Each row is a point. The points of each table are mixes of a few directions, plus a little noise. Count the directions of each table, and those that both share. Where both have some left over, give the other angles between the two spaces (their principal angles), to ten degrees, smallest first.

First (7 x 2)
[[-0.1  4.1]
 [-0.1  2.2]
 [ 0.2 -7.0]
 [-0.2  5.6]
 [-0.1  3.2]
 [ 0.1 -2.8]
 [ 0.2 -5.2]]
Second (6 x 2)
[[-4.1  6.6]
 [ 3.5 -5.7]
 [-0.1  0.2]
 [ 2.2 -3.5]
 [-0.9  1.5]
 [-0.6  1.0]]
Directions: first 1, second 1, shared 0; angles 30

First (7 x 4)
[[-4.2 -1.4  4.4  0.4]
 [-2.6  5.7 -7.3  3.7]
 [ 4.5 -2.5  1.5 -2.5]
 [ 4.1 -2.0  0.7 -2.1]
 [ 1.5  2.6 -4.8  1.0]
 [-5.2 -0.6  3.8  1.1]
 [ 2.0 -1.7  1.6 -1.5]]
Second (7 x 4)
[[-2.3  3.4 -4.0  2.5]
 [ 4.0 -2.1  1.2 -2.2]
 [-1.8  2.9 -3.6  2.1]
 [-4.4  1.6  0.0  2.0]
 [ 0.8 -2.2  2.8 -1.3]
 [ 3.2  2.2 -5.1  0.2]
 [ 0.6 -5.9  8.5 -3.2]]
Directions: first 2, second 2, shared 2

First (8 x 9)
[[ 0.6  1.7  2.6 -6.3 -1.6 -4.5 -2.2 -1.0  2.1]
 [-0.8 -2.5  1.6 -1.5 -2.1  0.8 -2.7  4.4 -4.8]
 [-3.0  2.3 -1.6  4.5  2.6 -0.5  2.5 -2.1  5.1]
 [ 2.6  2.6 -2.3  6.2  3.2  4.2  0.2 -2.4  5.7]
 [ 0.9  4.9 -1.2  7.5 -1.0  2.2  0.8 -3.4  3.8]
 [-0.6 -4.8  0.2 -2.7  1.8  1.4 -1.8  5.2 -3.8]
 [ 2.4 -4.5  0.5 -9.9 -1.8 -3.3  1.5 -0.3 -7.1]
 [-1.9  0.5 -0.1  2.3 -1.7 -0.4  1.3 -0.2 -1.6]]
Second (10 x 9)
[[-3.6  6.1 -1.8  1.7 -0.8 -6.0 -0.2 -4.6  4.1]
 [ 0.7 -3.1 -1.2 -0.1 -3.4  1.3 -2.4  3.4 -8.5]
 [-1.6  1.6 -0.6  0.1 -2.0 -4.2 -1.2 -0.4  3.6]
 [-0.9 -2.0  1.9  0.2  3.5  3.3 -2.6  5.1  0.8]
 [ 3.2 -4.6  2.3 -1.3  3.5  6.8  1.2  3.2 -1.7]
 [-0.9 -0.6  1.4 -1.0 -0.6 -3.5 -1.6  2.6  8.7]
 [ 0.6 -0.6 -1.2  0.3 -1.6  1.4  0.0 -0.2 -7.0]
 [ 0.6  1.6 -1.8 -0.3 -4.2 -4.1  1.5 -3.7 -0.5]
 [ 1.2 -1.1  2.0  0.8  7.7  9.0  1.8  0.7 -3.7]
 [ 0.9  2.8 -1.2 -0.4 -2.0 -4.1  3.7 -6.1  4.1]]
Directions: first 5, second 4, shared 2; angles 40, 60
